Each row of a before or after table is a point. The points were changed in one or more steps. Then noise was added and the rows were shuffled. The steps act on columns, c1 being the first. Name the steps. A step turns or swaps two columns, mirrors them in a line or flattens them onto one, adds a multiple of one to another, or multiplies or shifts one. Angles are multiples of 10 degrees, from the lower column toward the higher: turns from -170 to 170, lines from 10 to 170 but not 90. Use the fewest steps. Two steps may share a column if one is a turn and the other turns, adds or multiplies; they go together, in the order done. Otherwise the lowest column goes first.
In the rows, 128 means zero.

Before:
[[110 155  85]
 [145 176  97]
 [124 179 116]
 [101 155 196]
 [133 138 189]
 [123 128 160]
 [106 133 178]
 [ 99 151 127]
 [ 86 189 118]
 [124 127 126]
 [190  13 123]
 [111 147 163]]
After (12 x 3):
[[ 96 178 119]
 [ 76 132 177]
 [ 92 130 130]
 [116 183  97]
 [ 96 123 158]
 [166  10 121]
 [ 82 154  89]
 [ 76 149 163]
 [103 139 187]
 [ 72 152 194]
 [ 73 157 122]
 [ 62 188 118]]
Steps: shift c1 by -30

Before:
[[157 110 155  65 114 169 198 138]
 [109 144 158 198 104 131 121 162]
 [155 113 194 134 112 116 113 155]
 [128 159 199 193 115 180  98 118]
 [153  82 159 158 141 148 152 136]
 [ 91  95 181 172  96 153  83 145]
 [107 128 158 149 153 134  78 150]
 [220  83  65  95  75 136 185  93]]
After:
[[110 144 130 199 102 158 123 161]
 [106 128 134 148 151 157  80 148]
 [155  81 148 158 140 162 152 140]
 [131 160 180 196 115 199  98 119]
 [221  85 133  93  74  66 185  94]
 [154 111 117 137 110 195 111 157]
 [ 91  95 147 173  95 180  83 147]
 [155 113 167  65 114 154 198 143]]
Steps: swap c3 and c6

Before, 12 rows:
[[119 130 139 155 136 136 141 121  69 103 135 128]
 [112 134 120 110 177 114 115 133  98 151 176 162]
 [149  99 142 156 154 132 164 166 100 155 115 149]
 [130 119  59  80 146 138 176 152 132 177 187 185]
 [161 135 110 158 151 144 107 129  82 165 121 138]
 [182 130 157 137 134 121 139 112 114 127 129 119]
 [131 145  68 141 141  75 176 128 165 158 176 122]
 [171 148 135  77 122 137 132 184 172 102 122 146]
 [154  94  62 140 176 119 176  95 143 143 101 179]
 [179 104 108 144 110  95 134 157 159 125 155 122]
 [104 102 135 126 144 146 138 103  96 141 105 132]
 [148 152 129  80 110  80 131 147 143 120 124 173]]
After:
[[129  55 142 152 151 132 218 167 102 159 114 150]
 [146  67 109 174 110  97 145 158 162 126 156 123]
 [164 178 132 154 120 136 138 185 173 104 125 148]
 [135 146 111 164 146 147  71 128  81 164 123 138]
 [153 134 162 176 131 121 153 109 115 126 130 120]
 [145 106  58 123 147 139 248 148 131 177 186 184]
 [155 188 130 135 110  76 135 148 144 120 124 173]
 [137  43  62 154 175 119 250  96 145 143  99 179]
 [124 140 117 112 180 113  95 133  99 151 177 162]
 [117 135 143 123 136 136 158 123  68 103 136 129]
 [122 169  72 133 140  73 248 125 164 157 176 122]
 [117  63 135 106 144 148 153 106  97 140 105 131]]
Steps: multiply c4 by 0.4; turn c1 and c4 by 60 degrees; multiply c2 by 2.5; multiply c7 by 2.5

Before, 10 rows:
[[151 173  82  98  79 187 162 158  82  94 155 168 182 110 127 125  89 206
  160 192]
 [177  70 125 151  95 138 144 133 152  80  90 156 167 111  60  63 152 131
  149  84]
 [158 156 100 167 117  66 107 128 155 163 107  97 117 181  92 120 145  80
  201 140]
 [145 100 132 130  42 138 193 143 119 149 170 205 130 119 120 113 109 152
  177 190]
 [155 130 157 137 150 112 147 167 189 106 158 146 166 201 219 105  80 180
   70 149]
 [153 137 128 140 151 163 186  90  83 145 115 166  83 132 172 129 148  99
   89  89]
 [120 151 113 195 163 108  97 136 133 125 172 119 145 106 110 115 167  83
   95  97]
 [144 132 187 130 145 169 128  94 147  49 127 139  64 134 133  58  69  98
  151 114]
 [133 148 150 102  88 161 158  88 118  94  77 163 129 130 117 119  92 216
  156 146]
 [113 177 128 203  31 126 105 157  53 139  92 147 151 124 198 184 110 108
  144  93]]
After, 10 rows:
[[113 177 158 202  32 180 104 158  53 138  92 146 150 125  93 183 108 110
  144  93]
 [156 129 138 159 150 204 148 167 189 108 158 146 167 199  70 105 180  80
   71 149]
 [133 148 112 103  88 144 157  87 119  94  77 162 129 131 162 119 214  93
  155 147]
 [144 133  90 132 144 179 129  93 147  48 126 138  64 134 162  59  99  69
  150 114]
 [151 174 183  92  79 130 161 159  83  94 155 169 181 110 180 126 206  90
  160 191]
 [154 137 156 141 151 177 186  89  83 145 114 166  84 133 136 130 100 148
   88  91]
 [177  69 104 147  95  80 143 135 153  79  90 156 167 110 170  63 130 152
  149  84]
 [158 155 121 183 117  61 107 128 155 162 108  97 117 181  92 121  81 145
  201 139]
 [120 152 128 188 162  98  96 136 133 127 173 119 145 105 119 114  84 167
   96  98]
 [144 100 123 127  41 129 192 142 120 149 172 205 131 120 141 113 152 108
  177 189]]
Steps: turn c6 and c15 by 120 degrees; turn c3 and c6 by 150 degrees; add 0.3 times c14 to c4; swap c17 and c18
